Every row gives one point. To make a cloud, some directions were put in groups of two or more. Within a group, all points are equally far from the middle, so they leave a hole (a ring in 2 directions, a hollow ball in 3). The other directions are filled evenly. Then the cloud was stretched, turned, moved and blurred a little. Count the holes, and give their numbers of directions, smallest first.

Cloud (20 x 3):
-4.4, 0.6, -1.4
-0.2, -2.7, 1.9
-0.4, 0.4, -2.9
-5.1, -4.2, -0.4
-3.9, 1.3, 0.9
-3.1, 1.6, 3.0
-1.2, -2.2, 2.2
4.4, 2.8, -0.5
-0.9, 3.3, -0.2
0.7, 0.0, 0.8
-0.8, -0.2, 3.0
-1.8, 5.8, -1.3
-2.2, 0.7, -4.7
0.0, 1.8, -2.3
2.2, 0.4, 4.8
2.2, -4.0, -1.5
4.2, 3.7, 0.6
0.7, 4.4, -0.2
3.5, 1.9, 0.2
3.3, 1.3, 4.3
Holes: 0

Cloud:
0.9, 1.6, 3.5, -3.0, -0.2, -2.2
5.3, 1.6, 0.8, -3.1, -1.6, 2.6
1.8, -3.1, -1.2, -2.1, 0.5, -2.5
0.7, 1.7, 3.2, -2.2, -2.9, -3.0
-4.7, 1.5, -2.3, -6.9, -1.3, -0.4
0.4, 3.4, -3.7, -1.9, 0.3, -0.8
-3.5, 0.1, 0.0, -3.2, -3.3, -4.0
-3.4, 1.5, -2.0, 0.7, -1.2, 1.7
-3.3, -1.4, 0.3, 3.6, -0.9, 1.2
1.6, 1.2, -2.4, -5.3, -1.1, -1.3
-2.5, -2.6, -2.0, -3.8, -1.3, 2.7
-2.5, -0.3, -1.4, -0.3, -6.0, 0.7
-2.0, 0.7, 0.8, -3.6, -2.4, -4.7
-3.1, 2.3, -0.3, -1.9, -4.1, 4.1
3.9, 1.8, 1.0, -4.6, 1.5, 3.9
3.3, 4.1, 0.5, -3.2, 4.0, 1.5
-2.4, -3.6, -3.5, -0.1, 0.9, -2.4
3.1, 1.8, -2.6, -1.9, -2.3, -0.3
-2.7, 0.0, 4.3, 0.1, 0.1, -2.8
-2.6, -3.0, 4.8, -0.7, 1.6, -1.6
3.9, -2.6, 0.6, 2.2, -1.8, 0.8
3.7, -1.4, -1.6, 2.6, -0.3, -3.1
1.9, -1.2, 3.6, -4.8, 0.4, -1.1
0.4, -0.5, -4.2, -1.9, 0.8, -2.1
-3.6, 1.8, 1.6, -0.4, 3.9, -0.8
0.1, -1.6, -3.1, -4.9, 0.2, 3.1
-0.6, 2.6, 2.6, 0.8, 3.5, -0.8
-2.2, -2.2, -2.6, -1.8, -2.1, -4.5
-3.5, 1.5, 1.8, -1.5, -2.7, 2.6
-1.8, 3.6, -2.8, -1.8, -2.9, 2.3
0.7, 2.4, 2.3, -0.9, 3.9, -1.9
4.5, 1.2, 1.1, -4.5, -1.1, 2.0
1.7, 0.4, -4.1, -2.4, 4.4, -2.1
2.5, 4.7, -1.2, -1.6, 2.5, -0.4
0.3, -2.4, 2.4, -6.0, -0.5, 2.8
2.7, 2.9, 3.0, -0.3, 1.5, 4.4
-3.6, -3.3, -1.4, 0.2, -4.3, -2.5
-4.3, -2.8, 2.6, -1.3, 0.9, 0.3
0.5, 2.6, 3.2, 4.0, 0.6, -1.5
2.1, -1.1, -1.0, -3.6, 4.3, -2.2
0.7, 2.2, 3.2, 1.8, 1.6, -1.8
1.4, 0.3, 4.6, -2.4, -0.2, 1.3
3.4, 0.7, -2.8, -5.0, -1.0, 4.6
2.7, -3.5, 3.7, -2.7, -2.9, -1.2
2.0, -2.1, -0.3, -0.5, -0.4, -5.6
-2.0, -1.3, -0.4, -0.1, -1.1, -7.2
2.6, 5.2, 0.1, -2.3, 0.3, 0.8
5.2, 1.5, -1.5, 0.4, -0.1, 0.2
1.5, -0.1, 3.7, -2.1, -0.3, 3.5
-4.7, 2.0, -2.2, -3.5, 0.4, 0.2
1.8, -3.6, 3.0, -3.6, -1.5, -0.5
Holes: 1 (3)
